Each row is a point. Each copy is the shape, with its points in the same order, turned, moved and blurred by noise. Some copies are also mirrored. Which?
In the rows, zero is written as 128.

Shape, 6 rows:
[[ 91  92  89]
 [197 145 104]
 [154  99 115]
 [120 147 201]
 [115  68 102]
 [147 127 126]]
Copy 1 (6 x 3):
[[138  80  77]
 [111 176 136]
 [144 133 115]
 [148  80 197]
 [173 106  83]
 [129 119 135]]
Copy 1 is: only turned
Copy 2, 6 rows:
[[108  92  79]
 [180 187 108]
 [167 121  98]
 [149 114 203]
 [139  82  81]
 [153 138 124]]
Copy 2 is: only turned
Copy 3, 6 rows:
[[205 175 125]
 [125 100  80]
 [171 113 116]
 [107 138 196]
 [208 136 131]
 [143 124 124]]
Copy 3 is: mirrored

Shape, 11 rows:
[[110 146 156 165  59 107]
 [184  69 125 139  78 103]
 [111 128  99 175 137  86]
 [136 159 133  99 117  46]
 [158 176 125 156 106 107]
 [ 83 172 109  80 126  81]
 [151 134  94 144 162 100]
 [119  31 125 145 164  78]
 [123 165 165 143  95 140]
 [109 156  60 132 152 108]
 [177 158 121 147 175 162]]
Copy 1:
[[128 193 128 130  76 143]
 [197 105  87 126  71 151]
 [155 177  88 139 137  88]
 [159 167  92  61 152 155]
 [189 188 149 112 128 119]
 [113 174 125  52 164  96]
 [191 141 106 125 163  97]
 [139  84  43 156 158 118]
 [134 176 170 131 103 140]
 [166 157 118  96 156  52]
 [192 131 187 148 162 100]]
Copy 1 is: mirrored
Copy 2:
[[139 180 134 191  87 144]
 [116 122 214 144 124 144]
 [ 70 167 120 143 127 103]
 [127 118 123 130  63  75]
 [126 169 122 113  85 145]
 [105  97  69 157  74  92]
 [ 85 133 123  94 133 110]
 [ 85 114 174 157 191  66]
 [162 162 105 157 109 152]
 [ 57 120  78 116 114 125]
 [133 143 101  67 157 157]]
Copy 2 is: mirrored

Shape, 14 rows:
[[113 101 144  78 159  29 128 166]
 [166 124  99  88 111  85 102 150]
 [107 142 186 111 159 130  74 201]
 [112 104 178 106  56 180 194 104]
 [ 79 131 136 133 120 131  94 178]
 [124  49 171 150 157  91 179 132]
 [106 167 114 159  87 150 182 123]
 [143 127 164 120 122 113 142 158]
 [152  65  99 103 189 167  92 189]
 [149 102 150 114 149 162 106 110]
 [159 131 149  69  95 124 120 187]
 [ 73 159 113 135 144 108 124  92]
 [119 108 111 146  91 161  90  49]
 [119 144 110 158 150 134  69 146]]
Copy 1 (14 x 8):
[[146 111  68 105 117  44  76 128]
 [166 145  70 142  98 133  86 139]
 [185 156 108  39 172 101 123 146]
 [ 34 166 163 118 107 141 152 173]
 [142 169 114  98 191 124  94 146]
 [ 69  60 108  86 131 103 114 108]
 [ 95 138 151 183 172 146 151 168]
 [137 121 111 104 129 118 131 160]
 [145 150  31  72 156 164 133  70]
 [128 153 127  90 116 153 134  88]
 [146 171  74  99 103 129 126 183]
 [140 151 161 161 171  93 107  98]
 [108 168 180 151 122 184  85  81]
 [180 147 123 121 185 154 101 102]]
Copy 1 is: only turned
Copy 2, 14 rows:
[[ 75  66 140  89 181 140  78 183]
 [119 104 175 108 168 119 115 120]
 [ 95 150  80 114 166 199  80 113]
 [ 97  56  88 146  40 111 132  86]
 [129 134  82  76 133 149  94 122]
 [ 72  94  87 162 114  93  77 205]
 [118 124  98  94  63 101 180 136]
 [ 74 117 130 127 122 142 116 130]
 [181 153 125 184 169 163  83 152]
 [121 121  92 172 151 119 120 113]
 [101 102 163 115 126 168 101  98]
 [113 104  64  80 165  97 164 142]
 [152 105  74 133 136  37 142  78]
 [132 173  91 104 169 119 123 125]]
Copy 2 is: only turned
Copy 3 (14 x 8):
[[137  74 207 128 153  92  53 103]
 [169  72 170 117 134 151 127 113]
 [ 79 153 198  89 148 110 118 160]
 [ 95 115 107 239 156 106 181 125]
 [ 66 109 145 102 127 118 122 137]
 [116 127 162 220 102 108  51 121]
 [115  95  52 162 145 113 135 156]
 [134 123 157 154 136 104 122 146]
 [ 90 103 208 142 116 218  95 174]
 [116 154 155 167 146 181 122 125]
 [139  90 193 138 150 120 167 150]
 [ 99 113  85 118 173 134  80  99]
 [107 137  82 160 129 191 146  61]
 [104 137 126  83 119 169 104 136]]
Copy 3 is: only turned

Shape (13 x 9):
[[161 169 170 131 173 153 171 175 136]
 [167 144 200 132 136 153 111 130  91]
 [119 173 103 214  90 118 105 133  98]
 [ 75  98 197 130 179 157 111 148 103]
 [169  87 119 107 111 180 152  95 108]
 [ 86 117 100 108  88 102 112 122  94]
 [103 114 105 106 186  88  92 111 109]
 [ 71  62 138 190 124 118 128 123 115]
 [110 145 195 138 123  79 109 197 154]
 [ 87 155 109 116  90 129  66  85 124]
 [ 77 128 132 119 113 173  51 155  80]
 [187  83 108 177  86 143 140 113 145]
 [176 110  93 104 100 102 166 103 173]]
Copy 1, 13 rows:
[[109 119 196  93  88 147 159 118 133]
 [110 100 183  88 182 143 146 117 159]
 [ 90 130 102 151 185 134 143 129  58]
 [ 92 149 204 101 160  84  79 148 160]
 [189 134 113  91 157 106 153 122 174]
 [115 131  92 171 162  85 101  96 150]
 [140 118 140 140 139 119  35  90 133]
 [112 172 118 148 168 103  78 195 135]
 [ 26 135 160 144 120 167 109 121 161]
 [ 92 127  75 111 189  89  89  66 125]
 [ 89 172 156 135 210  68 108  71 133]
 [161 162  79 115 161 169 158 155 144]
 [162 121  58 118  96 160 131 111 171]]
Copy 1 is: mirrored
Copy 2:
[[165 133 105  94 137  75 135  67 162]
 [ 97 137 138 128 119 106 180  75 183]
 [135  85 130  94  57 178 150 147 146]
 [ 83  98 163 144 130  42 118 120 160]
 [138 151 178 186 117 148 136  53 126]
 [115 148 173 154 113 162 113 172 134]
 [128 134 156 160 140  91 164 176  93]
 [ 86  55 147 165 108 132  91 135 115]
 [ 98 135  57 115 128  89 110 158 177]
 [ 95 167 170 140  57 143 148 164 112]
 [111 130 193 162  62  96 136 165 187]
 [141 110 106 185  86 185 134  65 122]
 [157 180  96 164 128 172 122  92  81]]
Copy 2 is: mirrored
Copy 3 (13 x 9):
[[ 67 104 163 103 119  77 112  65 145]
 [110  84 216 132 133  65 121 138 148]
 [123  60 122  62 134 128 101 183  95]
 [131 128 213  87 161 106 121 120 216]
 [141 174 182 140 139  94 149 112  84]
 [190 119 122 128 137 145 110 159 146]
 [134 133 180 131 148 193  74 117 154]
 [130 159 169  62 129 147 138 177 164]
 [ 83  65 125 121 110 125 134 122 225]
 [193  67 153 122 165 171 134 136 122]
 [174  91 160 114 222 108 119 153 166]
 [ 86 147 149 121 123 122 180 165  75]
 [111 149 125 153  89 157 154  96  85]]
Copy 3 is: mirrored
